Each row is a point. To make a cloud, some directions were put in groups of two or more. Within a group, all points are equally far from the middle, so they leave a hole (a ring in 2 directions, a hollow ball in 3). The other directions are filled evenly. Then the cloud was stretched, turned, moved and blurred a little. How many holes are there, and how many directions does each take, smallest first?

Cloud (15 x 2):
+0.55 +0.27

-0.42 +0.27

-0.27 -0.15

+0.56 +0.22

-0.06 +0.65

-0.04 +0.65

-0.27 +0.54

+0.09 +0.65

+0.10 +0.66

-0.18 -0.22

+0.19 -0.30

+0.24 -0.29

-0.38 +0.00

-0.37 +0.00

-0.39 +0.02
Holes: 1 (2)

Cloud (19 x 3):
+0.00 +0.64 +0.44

+0.15 -0.43 -0.35

+0.01 +0.76 +0.18

+0.42 -0.15 +0.48

-0.09 +0.18 -0.25

+0.20 -0.22 -0.31

+0.14 +0.57 -0.28

+0.16 -0.15 -0.24

+0.26 -0.15 -0.64

+0.57 +0.37 +0.13

+0.43 +0.83 -0.16

+0.45 -0.13 +0.50

+0.79 +0.38 -0.20

+0.11 +0.26 -0.26

-0.20 -0.14 +0.03

-0.10 +0.47 -0.26

+0.35 +0.46 -0.13

-0.31 +0.40 -0.41

+0.20 +0.32 +0.46
Holes: 0

Cloud (29 x 4):
+0.01 +0.22 -0.27 +0.42

-0.67 -0.30 -0.28 -0.18

+0.28 -0.37 -0.34 -0.13

+0.18 -0.20 +0.45 +0.42

+0.06 +0.07 +0.61 -0.54

+0.66 +0.25 -0.46 -0.58

+0.18 -0.04 +0.09 +0.48

-0.11 +0.01 +0.62 -0.49

-0.67 +0.09 +0.35 +0.27

+0.33 +0.65 +0.25 +0.26

-0.28 +0.22 -0.34 +0.32

-0.40 -0.23 +0.12 -0.44

+0.33 -0.15 +0.07 -0.01

-0.04 -0.16 -0.10 -0.68

+0.15 +0.06 -0.01 +0.50

-0.70 -0.29 -0.45 -0.05

-0.33 +0.58 +0.16 -0.20

-0.15 +0.68 -0.08 -0.03

-0.74 -0.42 -0.22 -0.09

-0.18 +0.60 +0.27 +0.27

-0.71 -0.16 +0.71 +0.02

+0.01 -0.20 -0.05 +0.66

-0.06 +0.51 -0.56 +0.00

-0.09 +0.57 +0.20 +0.35

-0.38 -0.28 +0.19 -0.42

-0.12 +0.01 +0.60 -0.50

-0.02 -0.29 +0.10 -0.47

-0.41 +0.13 +0.32 -0.44

-0.09 +0.02 -0.44 +0.50
Holes: 1 (2)

Cloud (55 x 6):
+0.04 -0.58 +0.04 +0.66 +0.02 -0.40

+0.27 -0.49 +0.26 +0.27 +0.75 -0.36

+0.38 +0.00 +0.55 -0.24 -0.35 +0.26

-0.48 +0.42 -0.03 +0.19 +0.24 -0.13

-0.04 +0.17 -0.55 +0.25 -0.46 +0.36

+0.05 +0.22 -0.54 +0.41 -0.50 -0.06

-0.30 -0.21 -0.21 +0.31 +0.60 +0.14

+0.33 +0.17 +0.27 -0.56 -0.01 -0.39

+0.15 +0.08 -0.62 +0.51 -0.01 +0.45

+0.36 -0.69 -0.09 +0.30 -0.19 -0.07

+0.25 +0.00 -0.52 +0.24 +0.41 -0.31

-0.06 -0.04 +0.73 -0.28 -0.02 -0.52

-0.41 -0.36 -0.07 -0.24 -0.24 -0.44

+0.18 -0.15 +0.75 -0.25 +0.20 +0.44

+0.10 +0.04 -0.44 +0.78 +0.19 -0.20

-0.18 -0.42 -0.36 -0.31 -0.06 +0.03

+0.46 +0.23 -0.10 -0.28 +0.36 -0.25

+0.20 -0.12 +0.70 -0.11 +0.63 -0.29

-0.43 +0.26 -0.24 -0.31 -0.29 -0.23

+0.52 -0.21 +0.66 -0.01 +0.01 -0.28

+0.40 -0.56 +0.21 +0.46 +0.53 -0.36

+0.35 -0.12 +0.12 +0.20 +0.73 +0.66

+0.19 +0.26 +0.25 -0.17 +0.82 +0.23

-0.53 -0.40 +0.22 +0.09 +0.13 -0.24

+0.22 -0.31 +0.20 +0.16 +0.90 -0.19

+0.63 -0.27 +0.07 -0.24 -0.08 +0.39

+0.40 -0.34 +0.60 -0.29 +0.24 -0.48

-0.34 -0.28 +0.11 +0.49 +0.21 -0.54

+0.25 -0.05 -0.33 -0.35 +0.44 -0.07

+0.01 +0.25 -0.53 +0.66 -0.09 -0.23

+0.56 +0.12 -0.20 +0.32 +0.47 +0.63

-0.10 -0.37 +0.17 +0.55 -0.37 -0.35

+0.03 +0.01 -0.40 +0.26 -0.67 -0.04

-0.01 +0.69 +0.15 -0.28 +0.24 +0.52

-0.17 -0.03 +0.16 -0.11 -0.66 +0.24

+0.55 +0.27 -0.12 +0.07 +0.41 +0.70

-0.09 -0.05 -0.21 +0.78 +0.08 +0.37

+0.47 -0.27 +0.57 +0.20 +0.51 -0.34

+0.26 -0.43 +0.29 -0.63 +0.30 -0.08

+0.19 -0.70 +0.19 +0.27 +0.47 -0.50

+0.29 +0.54 +0.12 -0.15 -0.40 -0.30

+0.32 -0.68 +0.05 -0.03 +0.15 -0.54

+0.33 +0.16 +0.64 +0.27 +0.21 +0.44

-0.12 +0.45 -0.06 -0.22 -0.56 +0.42

+0.63 +0.07 +0.06 +0.52 +0.56 +0.04

+0.61 -0.30 +0.60 +0.07 +0.04 +0.06

+0.61 +0.32 -0.14 +0.05 +0.29 +0.64

+0.59 +0.17 -0.19 -0.07 +0.25 -0.26

-0.33 -0.36 +0.11 +0.43 +0.05 +0.34

-0.20 -0.73 +0.06 +0.07 +0.17 +0.20

-0.12 +0.09 -0.58 +0.17 +0.03 -0.42

+0.07 -0.75 +0.01 +0.00 +0.15 -0.57

+0.00 +0.68 +0.07 -0.25 -0.11 -0.34

+0.66 +0.02 -0.18 -0.15 -0.02 +0.45

-0.42 +0.01 +0.12 -0.44 -0.38 -0.34
Holes: 3 (2, 2, 2)

Cloud (83 x 8):
-0.23 +0.05 -0.37 +0.06 -0.21 +0.26 -0.08 +0.51

+0.39 +0.44 -0.30 -0.03 +0.30 -0.37 +0.29 -0.16

+0.33 -0.08 -0.03 +0.35 +1.00 -0.19 +0.03 -0.32

-0.52 +0.00 +0.36 +0.40 +0.66 -0.50 +0.26 -0.23

+0.08 -0.14 -0.28 +0.49 +0.84 -0.45 -0.56 +0.27

+0.33 -0.03 -0.01 +0.12 +0.54 +0.45 -0.02 +0.49

+0.42 +0.21 -0.16 +0.55 +0.66 +0.07 +0.05 +0.12

-0.07 +0.30 +0.40 -0.10 -0.05 -0.19 -0.89 -0.02

-0.56 -0.20 +0.08 +0.40 -0.06 -0.55 -0.75 -0.21

-0.05 +0.09 +0.08 +0.85 -0.14 +0.16 -0.58 -0.16

-0.60 -0.08 +0.15 +0.07 +0.66 -0.14 -0.16 +0.39

-0.42 +0.47 +0.00 +0.54 +0.46 -0.10 -0.21 -0.01

-0.30 -0.47 +0.48 +0.47 +0.40 -0.61 +0.12 +0.01

-0.17 +0.00 -0.33 +0.44 +0.34 -0.31 -0.15 -0.68

-0.23 -0.48 +0.13 +0.21 +0.45 +0.31 -0.27 -0.16

-0.19 +0.67 +0.39 -0.08 +0.28 +0.06 +0.09 +0.14

-0.31 -0.22 -0.04 +0.37 +0.80 -0.68 +0.42 +0.09

+0.26 -0.26 +0.25 -0.30 -0.09 +0.18 +0.20 -0.17

+0.07 -0.57 -0.14 -0.06 -0.31 -0.37 +0.07 +0.00

+0.16 +0.24 -0.56 +0.20 +0.20 -0.85 -0.28 +0.01

-0.45 +0.11 +0.17 +0.37 +0.53 -0.30 -0.77 +0.37

-0.36 -0.39 -0.16 +0.19 +0.23 -0.22 +0.62 +0.20

-0.20 +0.00 +0.50 +0.12 +0.85 -0.55 -0.20 -0.51

+0.14 -0.57 -0.16 +0.49 +0.03 +0.16 -0.70 +0.19

-0.36 +0.02 +0.57 +0.38 +0.26 +0.04 +0.41 -0.19

+0.48 -0.10 -0.15 +0.22 +0.85 +0.09 +0.06 +0.21

+0.38 +0.20 +0.07 -0.02 +0.73 +0.25 -0.21 -0.32

-0.33 +0.14 -0.05 -0.06 -0.35 -0.22 -0.88 +0.12

+0.15 -0.07 +0.44 +0.58 +0.55 -0.77 -0.27 -0.35

-0.26 -0.10 -0.16 +0.30 -0.09 -0.51 +0.43 -0.42

+0.45 +0.17 +0.00 +0.09 +0.00 -0.13 -0.99 -0.39

+0.09 -0.04 -0.29 -0.17 +0.56 -0.92 +0.09 -0.47

+0.18 -0.64 +0.11 +0.53 +0.37 -0.17 +0.52 -0.01

-0.39 +0.51 -0.23 -0.20 +0.02 -0.03 -0.48 -0.14

+0.04 -0.01 -0.41 +0.56 +0.47 -0.28 +0.40 +0.17

-0.04 +0.01 +0.40 +0.62 +0.25 -0.59 -0.02 +0.30

-0.08 -0.15 +0.43 -0.02 +0.76 +0.06 -0.40 -0.36

+0.27 +0.18 +0.02 +0.77 +0.37 -0.36 +0.03 +0.29

-0.31 +0.48 +0.39 +0.22 +0.31 +0.11 +0.10 +0.41

+0.10 -0.19 -0.59 -0.28 +0.14 +0.09 -0.14 +0.24

+0.42 +0.16 +0.17 +0.30 +0.05 -0.74 -0.08 -0.09

-0.34 -0.21 -0.18 +0.20 -0.13 +0.01 -0.45 +0.64

-0.56 -0.39 +0.24 +0.32 -0.12 +0.00 -0.24 -0.08

-0.38 -0.45 +0.01 +0.16 -0.33 -0.45 +0.09 -0.03

+0.21 -0.01 +0.33 +0.29 +0.30 +0.36 +0.60 -0.16

+0.25 -0.60 -0.37 +0.68 +0.14 -0.66 -0.24 -0.12

-0.17 -0.24 -0.06 +0.09 +0.70 +0.07 -0.36 +0.54

+0.37 +0.36 +0.27 +0.26 -0.28 -0.01 -0.35 -0.46

+0.15 -0.35 -0.40 +0.19 -0.24 -0.63 -0.14 +0.34

-0.59 +0.14 +0.04 +0.35 +0.75 -0.60 -0.08 +0.12

-0.12 +0.13 +0.05 +0.26 -0.35 -0.59 -0.09 -0.53

+0.52 -0.07 -0.54 -0.08 -0.07 -0.04 -0.64 +0.20

+0.48 +0.13 -0.06 -0.18 +0.67 +0.26 -0.26 +0.02

-0.54 -0.38 +0.40 +0.11 +0.58 -0.08 -0.11 -0.05

+0.36 +0.02 +0.02 +0.58 +0.38 -0.26 +0.19 +0.51

-0.23 -0.76 -0.14 +0.35 +0.52 -0.78 -0.05 -0.19

+0.47 +0.04 +0.03 +0.20 +0.60 -0.73 -0.28 +0.26

+0.04 -0.10 +0.01 -0.07 +0.01 -0.67 +0.50 -0.37

-0.05 -0.09 -0.37 +0.57 -0.11 -0.77 -0.11 +0.25

+0.34 -0.42 -0.21 -0.10 -0.33 -0.01 -0.54 +0.02

+0.13 -0.24 -0.44 +0.32 +0.13 +0.20 -0.01 -0.46

-0.49 -0.05 +0.16 +0.64 +0.14 -0.35 -0.14 -0.55

+0.42 +0.05 -0.16 -0.27 +0.18 -0.03 -0.82 +0.24

+0.27 +0.29 -0.11 +0.51 +0.84 -0.09 -0.21 -0.06

+0.09 -0.32 +0.46 +0.42 +0.31 -0.61 +0.04 +0.24

+0.29 -0.34 +0.37 -0.09 -0.05 -0.24 +0.02 +0.17

-0.29 -0.29 -0.38 +0.06 +0.10 -0.54 -0.36 +0.61

+0.34 -0.12 -0.37 -0.13 +0.19 -0.52 -0.95 +0.08

-0.07 +0.09 +0.36 +0.01 +0.27 -0.85 -0.21 -0.65

-0.08 -0.41 +0.16 +0.48 +0.11 +0.20 -0.82 +0.10

+0.04 +0.06 +0.26 -0.23 +0.70 +0.34 -0.28 -0.01

+0.51 -0.38 -0.08 -0.15 +0.51 -0.48 -0.23 -0.55

+0.29 -0.36 -0.32 +0.01 +0.00 -0.49 +0.46 -0.35

+0.15 -0.26 -0.30 +0.17 +0.25 -0.74 -0.49 -0.76

+0.02 +0.18 +0.20 -0.32 +0.08 -0.10 -0.75 +0.36

+0.16 -0.11 +0.16 +0.78 +0.39 -0.06 +0.20 -0.52

+0.16 -0.19 -0.47 +0.41 -0.13 +0.18 -0.11 +0.57

+0.10 +0.06 +0.21 -0.04 +1.00 -0.52 -0.25 -0.49

-0.35 -0.32 -0.23 +0.17 +0.52 -0.39 +0.31 +0.54

+0.04 +0.46 +0.13 +0.04 +0.85 -0.72 -0.30 -0.05

-0.30 -0.18 -0.35 -0.39 +0.11 +0.04 -0.13 +0.19

+0.35 +0.24 -0.11 -0.05 +0.35 -0.42 +0.50 -0.40

-0.25 -0.16 +0.10 +0.62 +0.31 -0.33 +0.58 -0.25
Holes: 3 (2, 2, 4)
